Each row of a before or after table is a point. The points were changed in one or more steps. Then noise was added and the rows were shuffled. The steps act on columns, c1 being the first. What was done? A step turns or swaps two columns, mirrors them in a line or flattens them onto one, adds a multiple of one to another, or multiplies or shifts one. Angles are multiples of 10 degrees, from the lower column toward the higher: turns from -170 to 170, lines from 10 to 170 but not 90. Use the fewest steps. Two steps may share a column if one is a turn and the other turns, adds or multiplies; they go together, in the order done. Otherwise the lowest column goes first.

Before:
[[2.6, 3.7],
[17.2, 0.4],
[-0.2, -0.4],
[5.0, 2.8],
[0.9, 0.5],
[-1.0, 0.8],
[4.0, 1.9],
[0.9, 0.8],
[-0.7, 2.7],
[-0.1, 0.0]]
After:
[[0.2, 0.0],
[-1.4, 0.5],
[0.5, 0.1],
[-4.9, 2.8],
[0.0, -1.1],
[-4.4, 0.2],
[-2.3, -1.9],
[-3.8, 2.8],
[-1.3, 0.4],
[-9.0, 14.6]]
Steps: turn c1 and c2 by 120 degrees

Before, 12 rows:
[[-2.5, 5.7, 2.1, 6.1, -3.8, -2.9],
[-2.1, 2.1, 3.3, 0.2, -3.2, -5.3],
[-0.2, 1.1, -2.6, -0.4, 9.7, -4.8],
[-3.7, 3.9, -1.8, -1.1, -5.2, -4.0],
[1.8, -2.5, 0.5, 11.9, -3.0, 9.2],
[-0.3, 0.4, 0.0, 10.0, -3.9, 9.3],
[-7.0, 0.7, 2.5, -3.1, -1.4, -4.6],
[-9.6, 2.2, -0.3, 1.7, -1.9, -1.6],
[-2.0, -0.9, -1.8, -2.1, 2.8, -5.9],
[-2.4, 0.5, 5.3, 4.7, -2.0, 8.3],
[0.3, 4.8, -1.6, 0.3, 7.4, -2.3],
[-0.2, 4.0, -2.7, -3.2, 2.1, -1.5]]
After:
[[-2.1, -0.4, 1.3, -3.9, -0.9, -6.7],
[2.5, -0.1, 4.0, 5.2, -0.4, -4.9],
[3.0, -0.7, 3.1, -0.9, -1.6, -7.3],
[-4.5, -0.3, 0.2, 1.6, -0.6, -3.7],
[2.7, -0.7, 6.5, 2.7, -1.2, 6.4],
[1.4, -1.0, -2.0, -0.4, -2.3, -5.9],
[4.8, 1.7, -3.8, -2.1, 3.2, -3.5],
[4.8, 4.5, -2.5, 0.5, 7.7, -6.8],
[4.7, -1.5, 3.5, 9.5, -2.6, 7.3],
[6.8, -1.8, 4.6, 11.1, -3.2, 7.1],
[5.3, 4.4, -1.5, 0.8, 7.8, -4.4],
[3.1, 1.0, -2.4, -1.4, 1.8, -8.0]]
Steps: shift c1 by 5.0; flatten c2 and c5 onto the line at 60 degrees; turn c3 and c4 by -20 degrees; shift c6 by -2.0

Before:
[[-4.5, -1.4, -9.1, -2.7, -1.5, 1.7, 5.1, -2.8, 2.5, 0.9, 2.5, -6.7],
[1.5, -3.7, 2.3, -3.5, -9.0, 2.9, -2.8, -3.9, -3.4, -1.4, 5.3, 0.8],
[-1.6, -2.0, -0.8, 3.7, -2.6, 8.4, 0.4, 3.9, -0.9, -2.6, -1.4, 2.0],
[-5.0, 5.1, -8.7, 2.2, 3.7, 4.4, 0.2, 9.4, -3.9, -3.1, 8.2, -1.6],
[6.8, -3.6, -1.9, -10.4, -0.3, 7.2, 1.2, 0.9, -3.2, -2.0, -4.2, -0.1],
[-3.1, 1.3, -2.4, -9.1, -0.6, 1.2, 0.8, 3.3, 5.3, 1.3, 3.8, 1.4],
[-0.8, -8.1, -4.5, 1.5, 4.0, 1.2, 1.6, 7.9, -5.1, -1.9, 2.1, -0.1],
[-4.9, 7.3, 1.2, 0.7, 4.6, -4.8, 0.8, -2.0, 6.5, -0.8, -1.0, 2.6],
[7.3, -5.5, -2.4, -6.8, -4.1, 1.5, 3.4, 8.7, 1.6, -3.7, 3.7, -5.5],
[2.5, 0.1, -3.6, 0.7, -1.0, 2.1, 1.4, 2.5, 0.7, 5.7, -3.6, 6.3],
[-4.0, 1.2, -7.8, 2.4, 2.0, 1.2, -6.2, -1.0, -0.3, -6.9, -5.4, 2.9],
[0.0, 4.0, -2.3, -5.1, 0.1, -3.0, 7.5, 10.2, 2.5, -3.4, 1.3, 6.6]]
After:
[[2.6, 1.6, 2.4, 3.8, -1.4, -2.1, -8.2, 1.2, 5.1, -0.6, 2.7, 2.3],
[0.3, -7.5, -6.7, -2.1, 2.0, -1.4, 0.5, 5.9, 0.2, 4.1, 1.7, -0.2],
[-3.1, 0.7, -1.6, -1.6, -5.8, -1.2, 0.1, 0.4, 3.1, -0.8, -2.7, 10.1],
[3.2, 5.3, -8.7, -1.4, 3.0, -5.9, 1.9, 7.4, 4.2, 3.7, 6.5, -2.4],
[6.4, 7.7, 6.0, -1.1, 0.7, 2.8, 0.2, -4.0, 3.3, 4.6, -2.4, 4.2],
[-7.5, -4.5, -0.3, 0.5, 3.7, 1.1, -7.6, 6.7, 2.8, -4.1, 5.9, -8.8],
[-2.4, -4.4, -1.4, 4.3, 1.3, -2.1, -1.6, -6.0, -4.0, -9.0, 5.9, 1.3],
[3.7, 0.2, -4.1, -3.0, -1.0, -3.2, -5.2, -4.9, 8.7, -1.6, 1.2, -10.7],
[3.4, -0.7, -5.2, 4.2, 6.7, -2.6, 5.2, -3.2, 6.0, 1.9, -6.6, 4.4],
[-9.1, -3.1, -3.6, 4.2, 2.0, -4.6, -9.6, -1.0, -0.6, -0.4, -2.0, -0.1],
[-1.6, -1.9, -1.1, -2.1, 2.5, -8.5, 3.0, 1.8, 0.0, -2.7, -1.9, 3.3],
[1.2, 6.2, 0.5, -4.2, 3.3, 2.8, -8.1, 8.3, 3.4, 0.3, 1.5, 10.5]]
Steps: add 0.3 times c1 to c11; turn c1 and c6 by 160 degrees; add 0.3 times c7 to c2; turn c4 and c7 by 120 degrees; turn c3 and c9 by -50 degrees; turn c5 and c10 by 90 degrees; shift c8 by -2.0; multiply c12 by 1.6
